Each row is a point. Each copy is the shape, with its points in the same order, turned, moved and blurred by noise. Some copies are also mirrored. Which?

Shape:
[[-58 -22]
 [ 36 -13]
 [ 35  19]
 [-13   6]
 [ 26 -37]
 [-44   9]
 [ -4  -6]]
Copy 1, 7 rows:
[[-47 -35]
 [ 47 -25]
 [ 44   8]
 [ -1  -7]
 [ 37 -48]
 [-36  -7]
 [  2 -17]]
Copy 1 is: only turned
Copy 2:
[[ -3  60]
 [-21 -42]
 [ 23 -42]
 [ 17   8]
 [-39 -22]
 [ 15  29]
 [  1   4]]
Copy 2 is: only turned

Shape, 10 rows:
[[ 26 -18  17 -37]
 [ 16   4 -37  35]
 [ 25  43 -32  -1]
 [-26  -6  -4   1]
 [ 23  17 -24  19]
 [  9  18 -53  26]
 [ 31  13 -13   8]
 [  6 -40  25 -29]
 [ 20  14 -55   3]
 [ 23 -29  11 -51]]
Copy 1 (10 x 4):
[[  8  -9  51   3]
 [ 31   3 -41  -7]
 [ 27  -7 -18 -49]
 [-19 -20 -14   7]
 [ 29   3 -21 -21]
 [ 33 -15 -49 -19]
 [ 26   6  -4 -17]
 [-12 -16  39  30]
 [ 43 -26 -28 -25]
 [  8 -27  58  11]]
Copy 1 is: only turned
Copy 2:
[[ 30  24  40  -5]
 [ -9   9 -44  15]
 [  4  -3 -34 -34]
 [-28  -5  16  14]
 [ -2  12 -31  -7]
 [ -6 -11 -49   4]
 [  7  23 -19 -10]
 [ 15  23  53  19]
 [ 16 -17 -38  -4]
 [ 38  12  49   1]]
Copy 2 is: only turned
Copy 3 (10 x 4):
[[ 32 -16 -15  -8]
 [-51 -26  -5   9]
 [-42  15 -46  -6]
 [-16   2  24 -10]
 [-35 -12 -26  11]
 [-60 -10 -12  -8]
 [-24 -14 -32   8]
 [ 44 -23  12 -11]
 [-51 -16 -31 -21]
 [ 44 -23 -21 -25]]
Copy 3 is: only turned

Shape (11 x 8):
[[ -4  20  38 -28 -20   9  25   8]
 [ 15  -6   3  -4  22 -14 -27  13]
 [ 25  -3 -24 -47   2  -9 -26 -25]
 [-18 -27  14  -9   3 -31 -11  -4]
 [-44   0 -25 -29 -12  10  24 -14]
 [-33  15  16  18  31  23  32   7]
 [-10 -11 -17  21  19 -17   4   5]
 [-31 -28  -9   7  42 -32 -26 -17]
 [ -7  32 -19   8  -5  20   3 -28]
 [-44   9  19  17 -16   4 -16  39]
 [-25  33  11 -20   5 -24   9  15]]
Copy 1 (11 x 8):
[[  4  55  24 -24  -9   8   6  16]
 [ 10  -3 -23   7  27  -5 -10  18]
 [ 29  22 -60 -18   5   4 -21 -17]
 [-34  25 -23  10  18  -1 -17   1]
 [-28  15  -4 -48 -18  -4 -17 -31]
 [-23  -8  35 -24   7 -11  29  -2]
 [-29 -19 -16   3  -3  -5   2   2]
 [-41 -10 -37  14  34 -17  -8 -22]
 [ 19  -5   5 -13 -15   8  10 -34]
 [-24  -1  49   1  11  11 -32  12]
 [ -8  30  14  -8  -4 -38 -16   5]]
Copy 1 is: mirrored
Copy 2, 11 rows:
[[-21  12  -4 -43 -13 -44 -15  37]
 [ -7   6  -5  -9  32   3 -23 -14]
 [ 25   8 -21 -53  13  17  13 -20]
 [  2   6  11  -6   6 -32  -5 -29]
 [-21 -12 -11 -26 -12 -30  57   2]
 [-57  18  16  13   5 -18  12  33]
 [ -8   3  -1  20  27 -14  13  -3]
 [-15  19   8  19  20  -4  11 -53]
 [-18  10 -37  -4 -10   8  24  24]
 [-48 -31 -16   8   6 -39 -20   3]
 [-35  17 -24 -26  16 -47   3   7]]
Copy 2 is: only turned
Copy 3, 11 rows:
[[ -3 -14  18 -38 -27   4 -18  23]
 [ 23 -20 -17  23  -6  29 -16 -12]
 [ 10 -44 -37 -20  24  18 -22 -36]
 [ 12 -47  -2  24  10  -5   0  19]
 [-16   1  -3 -32  41 -13  -2  13]
 [ 13  30  43   1   1  16  11  15]
 [ 13   1  -8  27   8  -3  13  -9]
 [ 23 -35   2  51  45   6   5  -6]
 [-30  15  12 -16  10   9 -10 -30]
 [-28   5   2  24 -11  26  -7  52]
 [ 12   9   4  -4   4 -14 -38  19]]
Copy 3 is: only turned
Copy 4, 11 rows:
[[ 21 -39  33 -35 -12  13  17   4]
 [  2 -10 -25 -18  33  -5  -8  16]
 [  3  -8  -3   3  36  45  -7  46]
 [  4 -11   8  -5   7 -25 -26  34]
 [-32   6  31  -2 -29  27  -5  19]
 [-33 -14  17 -19  -8 -21  12 -37]
 [-16  17 -10  -4   9 -26   1   7]
 [-30   9  -4   7  29 -34 -43  24]
 [ -5  13  15   4   9  31   0 -27]
 [  5  -8 -14 -44 -30 -14 -29 -20]
 [ -9   2  26 -55   4   2  -8   9]]
Copy 4 is: mirrored

Shape (16 x 11):
[[  3 -41  23 -27 -28  22  -3  11  -4  28  15]
 [ 42 -15  31  -2 -18  47  37  -9 -13  -4  12]
 [ 33  -9  19 -18 -17  11  22  -9 -17  29  23]
 [ 19  17 -14  -3  11  14  -7  -1 -23 -14 -12]
 [-18   7 -19  10  14 -29  -6  36  14 -36  11]
 [ -7  28  15 -13 -15 -27  17  27  40  14  14]
 [  4  -9  -4  17 -12  23  21 -15 -19   5   1]
 [ 34  -7  24   2 -24  25 -10   4 -27  30  28]
 [ 11  -2  20 -16  -4  22  -4 -28  -7   7   4]
 [ -8   4   8   8  19 -33 -26  14  21 -16  36]
 [ 10 -12  13  10   6 -12  26 -11 -41  -3  -9]
 [-14   4 -31  16  17 -15  -2  27  41  14  28]
 [-16  17  17  33  16 -10  -5  19   5  -5 -11]
 [ -2   9  19  -3 -32  25  24 -19 -29   3  25]
 [-22  22  11 -16  31  -3   8  37  15  10  35]
 [ -3  -1  -1  16  33 -10  -5  -8   3 -14   4]]
Copy 1:
[[-15   3 -13 -28 -34  10 -36  12 -23  -2  31]
 [ 30 -35  23 -16 -22  -5 -35 -21 -20 -16  40]
 [ 13 -20  -5 -16 -33  -6 -13 -11 -40 -12  12]
 [  4 -21  18   0  11   5 -15  -3   9 -21 -25]
 [  6  13 -25   4   5  27  16  -5  59  -2  -9]
 [ 13  13 -17 -14  -6  17  43   1   0  35  16]
 [  7 -15  14   9 -19  27 -32 -26 -11  -9   4]
 [  1 -19 -22 -12  -3  -3 -30  -8 -45 -25  22]
 [  0   7  19  -9 -12 -13 -29 -13 -22  -3   1]
 [  1  33 -41   9   3  -8  10 -13  33   0   0]
 [-13 -18  16  -2 -30  13  -2 -40   2 -31  -5]
 [ 14   5 -47  27  -9  21   4   6  25  34  -8]
 [-21   0  -1  19  20  17  11 -28  24   8   7]
 [ 21  -3  10 -28  -8  23 -28 -41 -30 -10   9]
 [ -2 -10 -37 -26   3  -3  10 -16  23  39  -7]
 [ -4   5  -3  21  -7  -6  -8 -24  31  -2 -13]]
Copy 1 is: only turned
Copy 2, 16 rows:
[[-15 -18  19 -25 -29   4  24  24 -27   3 -23]
 [  2  -6  59  34 -16   6  29   8 -25   3 -37]
 [ -5   0  19  14 -19 -16  35  14 -21  16 -42]
 [  0 -10   2  21  23  -3  -4 -27 -12 -15 -17]
 [ 26   7   8 -19  22 -27 -31  -2  14 -14  26]
 [ -1  53  16 -35  -6 -16   3   5  22  12   0]
 [-18 -12  17  31   8  -8  15  20  -8 -10 -12]
 [-14  -7  14  12 -34 -13  -3   9 -36  16 -44]
 [-14 -14  11  15  -4  16  23  -8  -8  19 -17]
 [ 28  -2  -9 -20  -6 -13 -30   1  16  26  22]
 [ -2 -28  20  20  26 -24  10  12  17   2 -36]
 [ 26  34 -23 -11   3  -6 -20  31  -3  -7  22]
 [ -8   6  12   5  15   5 -40   8  24   1  -5]
 [-31  -6  39  24   2 -19  20  11 -29  28 -12]
 [ 20  31   6 -32  28   3 -22  14 -14  29  -8]
 [ 18 -10  -7  15  18   6 -14   6  17   5   3]]
Copy 2 is: only turned
Copy 3:
[[  5 -38  36 -24   4  23   2 -27 -20   0  17]
 [  5   1  31   1  60  41 -13 -24  -6  -9  -9]
 [ 22 -23   6  -7  31  36 -26 -21  -7   4  15]
 [ -9   7 -19   7   3  16  -8  -5   7  16 -33]
 [  2  16   3   0 -32 -19   3  43  22  -9  -8]
 [ 52  -6  24  20 -22 -14  -6   1  28   1  21]
 [ -4  15  -7   4  25  17  -3 -17 -22  -7   4]
 [  6 -13  24  -2  12  47 -35 -15 -28  18   7]
 [ -8 -13   4   0  11  16 -24 -42  -1  -5  -6]
 [ -8  -4  13   0 -35 -19 -38  29  20  -8  10]
 [ 15   1 -23  -8  26   4 -21   0 -26 -18 -20]
 [ -2   9   7  11 -22 -26  -1  27  20  24  40]
 [ 10  22  10  19 -15 -31 -18   8 -13   3 -17]
 [ 17  21   6  -9  13  39 -19 -37 -12 -20   6]
 [ 27  17  24 -25 -18 -25 -23   6  30  23  11]
 [-18   8  -9   4   0 -24 -24   8   9  -5  -7]]
Copy 3 is: only turned

Shape, 18 rows:
[[-24 -20 -12  14  35   6  -4  14 -23  -5 -10 -31]
 [ 12 -12  29   4 -21 -20  -8 -15 -29   1   8 -14]
 [  4  -3  20  -7 -15  11  -8  -6  14 -19  11 -17]
 [ 14  29  16 -23 -17  -3 -29  26 -27 -25 -12   2]
 [  9  -6   1  -8 -18  -3  12  15 -12 -18  14  36]
 [ 13 -15   4 -29   4 -22  13 -25   7  -8  15  16]
 [-39  -6 -23   4 -13   4   0  21  25 -33 -20  16]
 [-37 -13  -5  -1  24  -8  22  38 -25  17  26 -25]
 [ -7 -23  -2 -28  26   5 -32 -22  21  16  16 -20]
 [ 15  15  -3 -13   2  33 -10 -12  17 -11   3 -21]
 [-10  -3  36  -6  28  -8  -9 -11  24   3 -21 -16]
 [ 24  19 -23 -18   9 -34  -4  -3  20  12  -1   7]
 [-32   3  22  11  -6  -9  10  18 -22  26  -5  24]
 [-26  26  -1 -22 -17  20  -8  -6   4  -7 -10  16]
 [  3  35  -6 -12  37 -20  15  -7   1 -18 -22 -22]
 [ 17 -21 -19  19  38  -8 -23   9 -18  -7 -25 -22]
 [-36  23  -4  15  14   4 -27  34 -30   5  -1  18]
 [-36   1  37  30   9   8  -2 -10  -7 -11  11 -20]]
Copy 1:
[[-11  31   3 -27  -3 -18  -7  15 -32  -8 -24 -11]
 [-12  -6  25   6  -5  -5  44 -20 -14  28 -21  -8]
 [ 10 -22  14  -8  22   8   8 -21   0  15  -6 -14]
 [  1 -15  -8  -7   6  13  60 -20 -11 -27  16 -16]
 [-11 -23  -2  -3  22  -9  43  15  18   1  -7  18]
 [  9 -18 -12 -20  15  -1  34   7   5  47 -23  17]
 [-17 -10 -13 -24  20  -8 -18 -17  15 -30   2  35]
 [-31   6  15 -48 -11 -26   4  33   1  -4 -24 -25]
 [  2 -14 -13 -22  -3  26 -19  10 -33  44  -7 -13]
 [ 37 -10  -8   0   6   9  -4  -4  -2   4   0 -24]
 [ -3  27  -9 -26  19  -1   8 -27 -15  38   6  -9]
 [ 21 -18 -25 -23 -20 -23  22   2   2  29  20  19]
 [-50  21   4 -14 -13  -7  25   8  34  10  -2   0]
 [  3  -4 -16  -8  -6  33   5 -13  32 -10   0   1]
 [ 45  28 -17 -41  -7 -21  28 -16  -5   6  -4   1]
 [  0  25  -7  -3  -4 -27   6  12 -52  -1   3   6]
 [-29  28  12 -23 -19  13  21  15  10 -32  27   1]
 [-14  32  44 -21  12   4   3 -14   4  11 -17 -13]]
Copy 1 is: mirrored
Copy 2:
[[  2  21 -35 -19  19  25 -11 -11  18   6   7 -22]
 [ -9   5  17  -7 -21  -6 -37 -14  13  16 -16  16]
 [ -6   2  22  -6 -18  -9  -7 -31  -8   9  17 -13]
 [-46  13  43 -41  -5   4  -1  -1   4  -6  10  -5]
 [-25   3  13  -4  -7 -20  -5  15 -21 -17  26  22]
 [  6 -18  13   7 -20  -8  -2  -1  19   3  33  31]
 [-21 -10 -27 -19   8 -18  36   9 -29   4  12 -15]
 [-23  -6 -26  15  41  39 -33  -7   0   8  16  -4]
 [ 22 -15  10  10  -6   8  -6  -2  34  30  27 -34]
 [  8   9  30   0 -20  10  16 -29  -5   2  29 -29]
 [  7 -17   9  -4  15 -13  11 -43  35   3   6 -15]
 [-26  -9  19  23 -19   9  32   5  37  -3  20   7]
 [-19   2   6   9  41  -5 -15  10  -4  -8 -23   9]
 [ -4  -2  36 -11  15   1  26  10 -24  10   3 -11]
 [-15   5   5  -7   9  31  40 -36  28  -4  16  14]
 [ -6  30 -27 -22 -10  17   2  -8  47 -12  13 -22]
 [-36  30   7 -13  47   6   5  22   4   6  -7 -16]
 [  1  22  -2  -4  29 -16 -16 -42  -4  31  -7  -9]]
Copy 2 is: mirrored

Shape:
[[ 31  40   5   9  30 -19   7 -18   7  10  -5  26]
 [  9  31  20  30  28  39  21  24  16  22  26  19]
 [-23  -1  15  23  26 -24  11  19  31  27  -2  24]
 [ -3  20 -12  -2   0  -2 -31  25 -13 -13 -32  13]
 [ -8 -10 -27  -8 -32   2  22 -20 -31  37  11  -8]
 [  7  23 -28 -17  27   4  38 -15   9 -25 -23 -34]
 [-11  11 -13  -7 -15  32  30  30   6  -4  24   5]
 [  5 -24   8   5   2  -7   1 -29 -18  -8  23 -14]
 [ 22  36 -35 -14 -28   9   2 -20  28  -5 -21 -29]
 [-28  32 -16  24  13  40 -27  18 -17 -19  -2  -6]
 [ 19  30  28 -21   4   3 -15 -23  19  -5  -2   3]
 [-29 -16 -18 -23  13   4 -21 -11  -2  33  -9 -23]
 [-36  29  24   7  28   6 -30  35   0  -6  15 -26]
 [ 23  26 -11   3  10 -10  -4 -21 -36   5 -23  -5]
 [-35   1 -16   5  11 -18  36 -11 -23 -15  22 -33]
 [ 26  31 -41  19  21  -2  31   2 -19 -23 -16   3]
 [-15   1  29  20 -33  27   2  28 -12   1 -18  22]
 [-19  17 -21 -15 -17  -7  -1 -17   7  10 -34  22]]
Copy 1 (18 x 12):
[[ 21   6  -4  26 -11 -10  35  -7  34  16 -30  26]
 [  6  33 -22  46 -11  34  45 -19 -27  12 -37  11]
 [  5 -12 -28  26   2  -7  32  14 -23 -11 -37 -15]
 [ 31  13  26   2  17  -2 -17  17 -15  18 -13  -8]
 [  2   9 -20 -48   5  40 -20 -18   5 -15 -31  25]
 [  3  14  -3  44  32   9 -24 -10  30 -29   4  35]
 [ -2  52  -7  12  -7  32  -8  -6 -41 -24 -23  19]
 [-15   5 -14 -24  -4   8   8 -44   6  -7   7   6]
 [ -7  22  15  12 -10  38 -22  33  49 -19   1  11]
 [ -4  13  36  31   6  25 -18 -10 -44  31  -7  15]
 [-23  31  20   8   5  -6  28   6  31  13  -7   5]
 [-32   3 -26 -15  29  18 -32   0   0  20 -15  -6]
 [-34   5  25  38  20   6   0 -25 -38  16 -34 -26]
 [ 26  -3  22   6  17  17   3 -20  32  13 -18  23]
 [-18 -13  -3  13  13  14 -20 -44 -16 -44 -18  26]
 [ 55   8  12  38  -4  18 -15 -20  14  -6  -8  38]
 [ 13  25  27 -14  17  32  39  11 -51  -8  -7  -4]
 [  2   3  10 -17   6   1 -10  40   7   1 -12  31]]
Copy 1 is: only turned
Copy 2, 18 rows:
[[-13   3 -16   2   9  -3 -40   7 -49  -5  10 -22]
 [-38  35 -13  38  25  19 -27   2  15 -24  11 -23]
 [-19  14   9  29   1 -12 -34   5   6  15 -31 -23]
 [-14 -11   1 -14   6   7   0  24 -23 -33 -34  32]
 [ -7  -9  10  -3  16  -9  60   3  -4  21  21 -15]
 [ 25  34 -24  -9 -23  -8  19 -14 -42 -33 -12 -24]
 [-20  46 -12 -11  21  15  26  11  19  -9  -7 -14]
 [ 23   1 -24  12  -9 -28  16  27  -5   9  27  -2]
 [ 15  10 -35 -33  15   2  16 -40 -29 -11  -7  17]
 [-17  34  -7  29   7  13  12  16 -14 -41 -11  45]
 [ 25  -1 -12 -14   6  15 -36   4 -16  -9  18   4]
 [ 31   0  34  21  15 -23  23  -9  -8  -9 -14   7]
 [ 23  19  -7  47  12  24 -13  31   2 -20 -31  21]
 [ -5 -19 -13  -3  -4   2  11  12 -54 -22  12  -3]
 [ 16  33 -14  27 -22  -5  49  24 -24  16 -12 -17]
 [-31  23 -35 -10  -2  -7  19   6 -55 -30  -9 -18]
 [-39  -9  -3  -1 -11  16   8  17  39 -15  -8  19]
 [ -9  -1  24 -34  -5   0   7 -14 -24   8 -12  15]]
Copy 2 is: mirrored

Shape (16 x 12):
[[  6  40 -19 -14  -1 -18   2  -6   4   9 -34 -26]
 [  6  10 -32  -8   4   5  19   6  12   8 -37  -5]
 [ -7  -7  14  27  19  -6  -4   2 -21  -3 -22   2]
 [  0  20 -13 -11  -8 -11   8 -36  10  13  -1  -4]
 [-11   6   1  18   5   9 -21  -9 -17 -38 -34   1]
 [  6   9  -3  -9 -22 -25  -4  -4  13   9 -46 -15]
 [ -8 -27  -6   9  20 -36 -15 -36   4 -26  16  11]
 [  8  -6 -16  10 -29  -4  18   9  -3  26   4   6]
 [  5  10 -25  -9  29   9   9   5 -24 -31  11 -12]
 [ 38  -1  -7  -5   4  16 -20  21 -10   7  11  23]
 [ 29 -30   0  -9   4   1  -1 -10  -9  -4 -10   5]
 [-19   4 -26 -20   9 -12   6   1 -15   3  19   2]
 [ 12  -7  22  16 -19  10  -2 -12  23   4   5 -21]
 [ -2  -2   7 -15   5 -10 -13   2   3   2 -17  20]
 [  9  -2  -6 -15  -9  11  -9  -7  -7   8 -37  10]
 [ 30 -12  25  -2  -1 -11   2 -22  10 -27  -2  15]]
Copy 1:
[[ 32  15  15 -18  11 -34 -16 -14  -3 -51  18  19]
 [ 37  23  -7  -1 -25 -22   2 -11   0 -34  15  21]
 [ 16  35   8 -29  -3  15  -8 -24 -11   5   3  10]
 [ 14  -2  18  19   2 -25 -22 -17 -15 -24  -3  19]
 [ -3  32   9 -41 -11 -10   5 -21 -23 -15  -1 -19]
 [ 11  31   9  -3  -1 -18 -20   8 -16 -44  33  24]
 [-14  -5  23   7  20  23  23 -23 -27   4  13   6]
 [ 22  13 -24  15   0  -4 -19  11  -1  -8 -12  25]
 [ 30 -11  14 -32   0 -17  27 -11   3  -2 -14   4]
 [ 31 -24 -24 -26 -11  17 -15   6  -9  -9   0  -1]
 [ 23  -5   9 -11 -19  11  -3  13 -33  -3   6  20]
 [ 27  -7  16  11   6  -2  11  -8  19 -18 -21   2]
 [-24   2  -2 -12 -11 -15 -32   2 -14   1  -2  45]
 [ 13   7  12  -4  -9  12 -14   0  -4 -16  19  -6]
 [ 24  20   4 -10 -24  -3 -17   0 -25 -31   6   5]
 [ -4 -11   7 -11  -2  -4 -10   7 -35  17  30   9]]
Copy 1 is: mirrored
Copy 2:
[[ 10 -21  21   5  11  11 -36  -5  28 -33   5   5]
 [ 22 -13  -8  11 -18  -9 -29   3  20 -26  12  13]
 [ 13   3   8 -11  -3 -11  28  25   6 -14  -4  -9]
 [ 13   5   8  34  23  -1 -24 -10  13 -10  -2   2]
 [ 18  -8 -13 -19  11   7  36  13  30 -11  -4  13]
 [  2 -19  16   8   1 -13 -22  -3  21 -34 -27  25]
 [ 21  38 -13  10  10  -6  23 -15  18  -4 -42 -29]
 [ 18  26  16  14 -11 -22 -25  10 -12  -2   1  28]
 [ 10  21 -23 -10 -10  34   1  -3  10  -9  23 -10]
 [ 17  -3   4  -1 -34  15  -4  -1 -18  35  -5   7]
 [ 16   7 -13  17 -25  12   6   5 -13 -10 -26  10]
 [ -7  38   2  10  -9   7 -18  -9  18   2  10 -10]
 [ 19  -4  -9  -3  24 -17 -13  15 -28  -6 -23  14]
 [ -7  -8   3  10 -12 -12   3  -5  14   0 -16   0]
 [  7 -19  -2  21 -14  -4  -2  16  23  -5 -12  25]
 [ 15  -5 -18  18   5  -2  24 -22 -25 -11 -30   5]]
Copy 2 is: only turned
Copy 3:
[[ 33  12 -21  11 -40 -14 -14  -4 -39  13  -7  17]
 [ 23 -10 -24  -4 -36  -1   2  -2 -17   7  27  18]
 [  3 -20  18  23 -16   0  18   1  -3 -21 -16  12]
 [ 26  -3  -2   1 -23  -2 -45 -12  -9   8  -1   1]
 [-21 -13  -4  15 -31 -23   5  18   3 -10 -21  24]
 [ 10   1 -13  28 -60 -10 -10 -15 -28   9   1  -6]
 [ 14 -17  35  18 -13 -10 -19  34  21  -8  -7 -31]
 [ 13   4 -18   1 -20  18  -8 -31  -2 -27  12 -16]
 [ 22   5 -12  -3  16 -28   9  22  10  -3   3  19]
 [  2   5   2 -34  -7 -18  20 -33  11  -3  -3 -14]
 [  6  -7  13   4 -25 -20   4 -19  25   1  18  -4]
 [ 36  -3 -24   5   8   0  -5   5  11   3 -11  -9]
 [-20  25  21  16 -23  16 -16 -17  -4   1  12  -1]
 [  0 -21  -2   6 -23  -8   5 -15  -3  15 -12 -12]
 [  2 -16 -13   2 -46 -13   0 -25   6   5  -3  11]
 [-17  -8  30  16 -12 -29 -14 -15   3   2  16 -16]]
Copy 3 is: only turned
Copy 4, 16 rows:
[[ 13  20   3  17   5  18  29  36 -15  22 -16  16]
 [ 31  23  11  16 -16   4  32  18 -26   4  -6   6]
 [-11  25  13  -2  12  17   2  -5 -29 -13  12 -29]
 [-12   9 -18  -5  -2 -16  25  35 -16   7   3  19]
 [-11  12  25  -2  32  32  16   2 -35  -8  31   4]
 [  3  33   8   3 -15  31  10  38 -23  -3 -15  26]
 [-49  -8  15  -9  -6  -7  10  31 -26 -31  34 -13]
 [ 16  31   5 -21 -26 -12  -5   6   2   2   4   9]
 [ 10 -13  28  10  28 -17  33   7  -1   2  15 -25]
 [-14  16  30  15 -13 -16   4 -30   5  13   0   4]
 [-21  27  37   3  -4 -20  16   3 -18 -21  -5   2]
 [ -2   0  -4   3  -7  -8  28  18  17  -3  24 -14]
 [-13   8   2 -22   3  -3 -10   1 -27 -15 -22  12]
 [-21  25   6  11 -13  12  15   2 -10 -18  12  13]
 [ -2  43  18   3  -3   7  33   0 -15  -7   6  22]
 [-27  12  19  11  11 -24 -11  11 -28 -25   6  21]]
Copy 4 is: only turned

Shape:
[[-24   0   8  -9  -9  -9 -44 -31   5 -32  17 -24]
 [ 11 -20  17 -19  12  29 -14 -10 -27  -5  -7  11]
 [-36 -21 -18  19 -37  -4 -28  16   5   5   7   5]
 [ 12 -21  22   3  28  -3  28   6   4 -16  22   3]
 [ 20   0  17 -25  15  15  13 -21   3 -37 -25  18]
 [-34  -1 -23  41  -3  11 -12   4  12  18  -4 -34]
 [ -8   4 -18  14  -9 -20 -32  20 -16   8 -14 -17]
 [ 13   6   7 -17  10  30   9 -16 -31 -36   5  28]
 [-16  10  38 -29   6  14   9  13   5  -5  13   6]
 [-34 -28 -21   3  -5   7 -15  38  13  -3   9 -40]
 [  4 -15  12 -35 -13   5  14 -29 -22 -11 -17  13]
 [ -8   3 -34  19 -39   4 -40  16  15  -2   1 -30]
 [  4  -9   0 -24   6   9  12   4   9  17  35  -6]
 [-30 -10 -26 -13  25  -2  -1  21  18  12  18   3]
 [  1 -20  14 -11  21  13  -7   9  26  10  12  12]]
Copy 1:
[[ 28 -18  29  19 -13  28 -11 -13 -11 -18  33  37]
 [  3 -14   0  -5  17   6  14 -15  -4   8 -28  22]
 [ 34  -9 -22 -10 -10  -8 -39   7 -30 -45   8  18]
 [  0  37   4  14  -8  13  21  26  -4  14  -9   8]
 [  1   1  23  -9  -8  21  -7  -6  20  44 -21  13]
 [ 15 -13   3 -21   0 -23 -17  38  -6 -47  40  17]
 [ 20 -26 -24   5  -4   0 -15   4   5 -40  19 -14]
 [  4   8  -6 -18  -4  13  13 -28  12  38 -12  32]
 [ 23  42  21  -9  12  14   2 -18   3  -8 -12   8]
 [ 12  -2  11 -19 -24   4  -5  21 -29 -60   5   0]
 [ -8  -7   2  -8  19  32 -15 -19 -10  28 -11   9]
 [ 48 -39  -1 -12 -20 -10 -19  13 -22 -36  30  -8]
 [  7  22  19   1   0 -14  14  -6 -34  -2   2  -7]
 [-11  22  13   3 -27 -26  -9  -2 -15 -36   1   5]
 [ 12  17  27  14   0 -18   4  11  -9  -9 -26  12]]
Copy 1 is: only turned
Copy 2:
[[ 17  40   9  14  41  -4 -21 -14   6   5 -24  -8]
 [-16  20  -9  28   9  -3  30   7  11 -26  17  -9]
 [ 12  20 -20 -19  -9  38   4   4 -11  10 -25   4]
 [ -7  31  11   4 -10 -14   5 -10  10   3  49  24]
 [-14   8   1  38   4 -10   4  -7  29   3  44 -29]
 [  9 -11 -21 -47  -8  -8 -11  -9   5  -7 -32  11]
 [  5  -9   1 -24  12  11  15  -5 -32   6 -12  -9]
 [ -5   1  -1  54   8  13  11 -13  19 -23  37  -3]
 [ -1  32  15  28 -29 -17 -15   7  -4 -15  17 -10]
 [ -2  35 -30 -41 -10   1 -16 -17 -28 -12 -10  -1]
 [  5  13 -24  54   2 -12  22   4   9   8  23 -18]
 [ -3  -4 -24 -36  28  22 -24  10 -16   8 -27  -3]
 [ 14  32  -5   0  -9 -17  -6  32  -9 -18  33  11]
 [ 32  29  -6 -37 -23   2  -3 -10 -10 -20  21 -14]
 [ -5  46  10 -10 -21  -5   5  17  10 -14  23 -11]]
Copy 2 is: only turned
Copy 3:
[[ -1 -53  -1 -21  33   8  -9  22   9 -10   0  28]
 [ -9  -9  15  -7  -5 -27 -13  32 -26 -12 -27 -11]
 [ 37 -28 -17 -18  14  12  -5   2  17  40 -10 -13]
 [ -2  -9  22  -2 -36 -33  15   5  -3  -8   9  26]
 [-25  -3  43 -29   5 -28   1   1 -30 -28   7  -4]
 [  7 -14  -9  16   5  27 -11   2  50  13  -5 -14]
 [ -5 -41 -15   8   7  -5   7  17  14  31   5 -29]
 [ -8 -11  45 -26 -15  -9  -5  39 -38  -9  -1   0]
 [ -2   2  23 -24   3 -35  31  30  10  -5 -21  14]
 [ 22 -44  -3   6  -4  11  17 -14  38   9 -38 -10]
 [  6   1   9 -22  12 -20   7  17 -41 -28   3 -12]
 [  6 -39   0  15  33  28   0  -9  13  42 -15 -11]
 [ -3   5  -3   2 -13  -6  27   8  -8   4 -26  26]
 [-11 -18 -14 -20 -29  11  30  -9  21  10 -23   0]
 [-11  -3   3 -16 -15 -25   5  -9   9   2 -24  18]]
Copy 3 is: mirrored
Copy 4:
[[-38  26 -20 -46  -9  48  24  -6   2  -8  20   7]
 [-30  19 -22 -24  11 -16 -18  11 -25  -2  29 -15]
 [-19  24  21 -17  33  31  13  -9  11  37  15  24]
 [  6  10 -14  10  -8  -4  13  36 -31 -15  21  18]
 [-13  10 -50   8  -3  -3   7  14 -12 -11  26 -39]
 [-28   3  22  -4 -19  33 -14 -16  10  33  16  41]
 [ -5  21  32 -21   2  23  -4 -31   1   7  29   2]
 [-35  12 -31  -3  11 -33   9  16   2 -23  25 -19]
 [ 10  -1 -29 -23  15   9 -12  32   9 -19   8   7]
 [  2   6  29 -39 -13  26   8  18   9  45  28  23]
 [ -8  36 -44 -12   8 -16   3  -1  -9   0   4 -22]
 [-28  -4  38 -28   2  42  14 -26   7  33   4   0]
 [ -4  16   5 -18  -3   3  -6  40 -10  -5 -18   8]
 [ -4  30  24  -3  -7  23 -11  42  17  11  15  12]
 [ -8   8  -6  -1   9  24 -16  42 -21   4  15   3]]
Copy 4 is: mirrored
